Each row of a before or after table is a point. One or more steps were done to the points. Then noise was added and the rows were shuffled. The steps act on columns, c1 being the first. Write out the steps. A step turns or swaps two columns, mirrors them in a line or flattens them onto one, adds a multiple of one to another, or multiplies or shifts one. Angles are multiples of 10 degrees, from the lower column toward the higher: turns from -170 to 170, lines from 10 to 170 but not 90. Use the fewest steps. Two steps may share a column if one is a turn and the other turns, adds or multiplies; they go together, in the order done. Otherwise the lowest column goes first.

Before (10 x 2):
[[ -6.1  -3.4]
 [ -4.1   4.5]
 [ -0.3  -1.8]
 [  0.1  -2.4]
 [-10.0  -1.5]
 [  1.2  -0.4]
 [ -7.9   5.7]
 [ -4.3  -3.0]
 [  0.6   7.9]
 [ -2.0   7.6]]
After:
[[ 8.0  2.1]
 [ 7.8 -0.4]
 [-2.2  0.1]
 [-1.1 10.1]
 [-0.4 -1.0]
 [-2.5  4.6]
 [-1.7  0.4]
 [ 4.5  4.2]
 [-3.3  6.2]
 [ 5.6  7.9]]
Steps: turn c1 and c2 by -90 degrees

Before, 11 rows:
[[-10.0  -6.6   5.6]
 [  0.2  -2.4  -0.5]
 [  3.2   3.8  -2.3]
 [  3.6  -4.8 -10.6]
 [ -2.5  -1.8  -5.2]
 [ -1.0   0.3  -2.1]
 [ -4.3  -0.9  -4.0]
 [  0.5   0.5  -4.0]
 [ -9.4  -2.9   2.8]
 [ -2.8  -7.3   3.6]
 [  1.3   1.5  -2.5]]
After:
[[  0.7   2.5  -4.0]
 [  4.3   5.8  -2.2]
 [ -1.2   2.4  -2.1]
 [-13.0  -4.6   5.5]
 [ -5.6   1.1  -3.9]
 [ -3.6  -5.3   3.6]
 [  4.7  -3.0 -10.5]
 [  1.7   3.4  -2.5]
 [  0.3  -0.5  -0.5]
 [-12.4  -0.8   2.8]
 [ -3.3   0.3  -5.3]]
Steps: multiply c1 by 1.3; shift c2 by 2.0

Before, 12 rows:
[[ 4.1 -0.3  7.6 -3.5 -5.6 -1.5]
 [-5.2  3.6 -3.1 -4.2 -7.3 -1.5]
 [ 1.4  0.1  6.0  8.2 -4.2 -5.8]
 [ 0.4  4.3 -4.8 -2.0 -7.8  3.4]
 [-5.9  1.1 -5.0 -0.2  4.3 -2.4]
 [-2.1  3.9  1.6  2.0 -3.2 -8.0]
 [-4.1  2.7 -3.7 -0.1  1.3 -0.6]
 [-3.5 -5.4  7.0  5.7 -6.1 -6.3]
 [-4.7  1.9 -2.3  3.9  0.6  2.5]
 [-4.3 -7.7 -1.6  7.7  0.5 -2.3]
 [-6.8  1.9 -3.6  7.0  4.4  0.9]
 [ 3.4  2.7 -2.2 -1.9  2.7 -8.3]]
After (12 x 6):
[[-0.3  8.8  2.2 -6.2  4.4 -1.9]
 [-1.4 -4.1  7.8 -0.1 -3.3 -3.8]
 [ 6.8  1.8 -1.6 -8.0  1.4 -3.6]
 [ 3.9 -2.3  8.3  0.6  3.6  0.4]
 [ 4.6 -0.2  0.1 -0.4 -1.0 -3.7]
 [ 5.1  0.7 -2.8 -3.1  2.0 -1.7]
 [-1.3 -0.7  6.8 -3.5  8.6  4.9]
 [ 1.9 -3.9 -3.9  6.6  4.6 -4.2]
 [ 5.9  2.0  1.5 -2.4 -3.6 -5.4]
 [ 6.7 -0.4  0.9  8.1  2.9 -3.1]
 [ 0.5  6.5  7.3 -0.7  8.2  5.6]
 [-3.7 -1.5  3.0  6.6  2.1  7.4]]
Steps: turn c1 and c2 by -150 degrees; turn c3 and c6 by 80 degrees; turn c4 and c5 by 140 degrees

Before, 10 rows:
[[ -7.8  -5.7   0.4   0.3  -1.8   0.4   5.1   3.8]
 [ -3.9  -0.4 -11.0  -2.3  -7.4  -3.2   4.6   2.8]
 [  7.6   4.7  -2.0   1.1  -2.8   2.8   4.7   2.9]
 [ -0.9  -2.7  -1.1  -3.0   4.3  -4.1   5.4  -8.4]
 [  0.2  -4.9  -4.9   1.4  -5.5  -2.2  -3.2  -5.9]
 [  7.2  -3.2   1.8   2.3  -4.3  -0.3   3.2   2.3]
 [  0.9   3.0   0.9   2.2   2.3  -5.3  -0.8  -7.5]
 [ -0.9   2.5  -1.9  -4.6   0.4  -0.5  -6.5   4.2]
 [  6.8   0.1   2.1  -4.9  -9.9   0.2  -3.1  -1.3]
 [  1.6  -7.4   3.0  -7.8  -7.9  -5.1   0.8   2.1]]
After:
[[ -6.6   1.5   1.5  -5.0  -8.5  -5.8  -1.1  -3.0]
 [ -1.8  -2.7   0.8  -2.7   5.2  -9.9  -2.7   9.6]
 [ -3.4   3.1  -1.3   2.5   1.7 -11.2  -5.8   3.7]
 [  8.6  -4.1   4.1   0.3  -2.0  -5.6   4.0   3.4]
 [  2.2   0.8  -3.2  -4.7   1.8  -6.4  -1.6  -7.3]
 [ -1.0  -3.9   6.9  -7.9  -5.6 -11.1   2.5  -1.0]
 [ -2.3  -6.8  -0.5   1.2  -6.1  -8.2  -6.2   0.8]
 [ -6.0  -1.4   3.4   2.3  -5.1  -6.2   5.2  -0.5]
 [ -6.1   2.6  -4.3   0.8  -3.2  -3.2   7.1   0.1]
 [  4.5  -7.7  -8.0  -2.4  -6.7  -9.2   3.8   2.7]]
Steps: turn c1 and c8 by -160 degrees; turn c7 and c8 by 50 degrees; turn c2 and c3 by -40 degrees; add -0.3 times c4 to c5; shift c6 by -6.0

Before:
[[  0.7  -5.6   0.4  -5.5   3.1   5.7  -0.8   1.6   3.3  10.4   1.7]
 [  8.0  -1.8   0.6  -2.6  -3.9   7.8   0.9  -0.9  -1.5   0.3   3.3]
 [  1.4   9.4   9.7   8.8   0.9  -1.3   3.3  -1.8  -5.0  -1.3  -2.8]
 [  5.0  -5.5   3.5  -1.5   0.6  -1.8   2.4   0.8  -0.9   1.5   1.4]
 [  4.6   2.8   0.9   7.5 -11.3  -2.3  -2.3  -4.7   3.2   3.6   3.4]
 [ -2.0   3.3  -4.3   5.8   0.0   5.9   7.3   0.3   5.8   4.6   2.9]
 [  7.7   0.9  -6.3   2.2  -2.5  -4.3  -9.5  -3.9   4.4   6.0   4.8]
 [  3.4   0.6  -5.8   4.3  -4.7  -3.3   2.0  -1.8   4.3   6.0  -5.3]
 [  1.4   3.8  -0.2   1.5   0.4  -5.5  -2.5  -4.1  -5.8  10.8   2.5]
 [ -2.1   1.2   3.2  -8.5   5.7  -1.9   2.1  -7.6   0.7   6.0   1.5]
 [  4.4  -0.9  -8.1   0.8  -0.6   0.7   1.1  -9.2   3.7   5.9   6.3]
 [  5.0  -2.0   0.7  10.8   6.1   4.6  -1.8  -3.2  -3.7   5.6  -2.8]
 [ -0.8  -3.0   0.8  -2.7   0.0   2.8  -4.0  -2.4  -1.8  -0.7   3.2]]
After (13 x 11):
[[ 4.3 -1.2 -8.4  0.8 -4.5  7.0  1.2  5.1  3.9  6.0  6.5]
 [ 5.5 -5.6  3.2 -1.5 -0.5 -2.1  2.2 -0.1 -0.7  1.1  1.4]
 [ 7.8  1.1 -6.0  2.4 -2.5 -0.6 -9.7  5.6  4.0  6.0  4.7]
 [ 1.3 10.1  9.5  9.0 -2.2  0.7  3.4  0.6 -4.3 -1.5 -2.7]
 [ 3.9  1.1 -5.5  4.3  0.4 -1.8  2.1  5.9  4.3  5.6 -5.2]
 [-2.1  3.8 -4.2  6.2  3.3  3.2  7.2 -2.7  6.5  4.4  3.7]
 [-2.5  0.7  3.3 -9.1 -9.4  4.1  2.1  0.6  0.6  6.0  2.1]
 [ 1.2  3.6 -0.6  1.4 -4.9 -1.8 -2.3  4.2 -5.5 11.1  2.5]
 [-0.3 -2.6  0.7 -2.8 -0.1  3.9 -3.9 -0.5 -1.9 -0.5  3.6]
 [ 7.9 -1.5  0.9 -2.4  6.0  6.9  1.2  0.5 -1.3  0.4  3.4]
 [ 5.4 -1.6  0.8 11.1 -3.2  5.8 -1.8 -5.1 -4.4  5.4 -2.9]
 [ 4.7  1.9  1.0  7.6  3.0  1.0 -1.6 11.3  3.5  3.2  4.1]
 [ 0.4 -5.6  0.1 -4.9  1.4  3.7 -0.9 -5.2  2.8 10.0  1.6]]
Steps: turn c6 and c8 by 40 degrees; turn c5 and c8 by -130 degrees
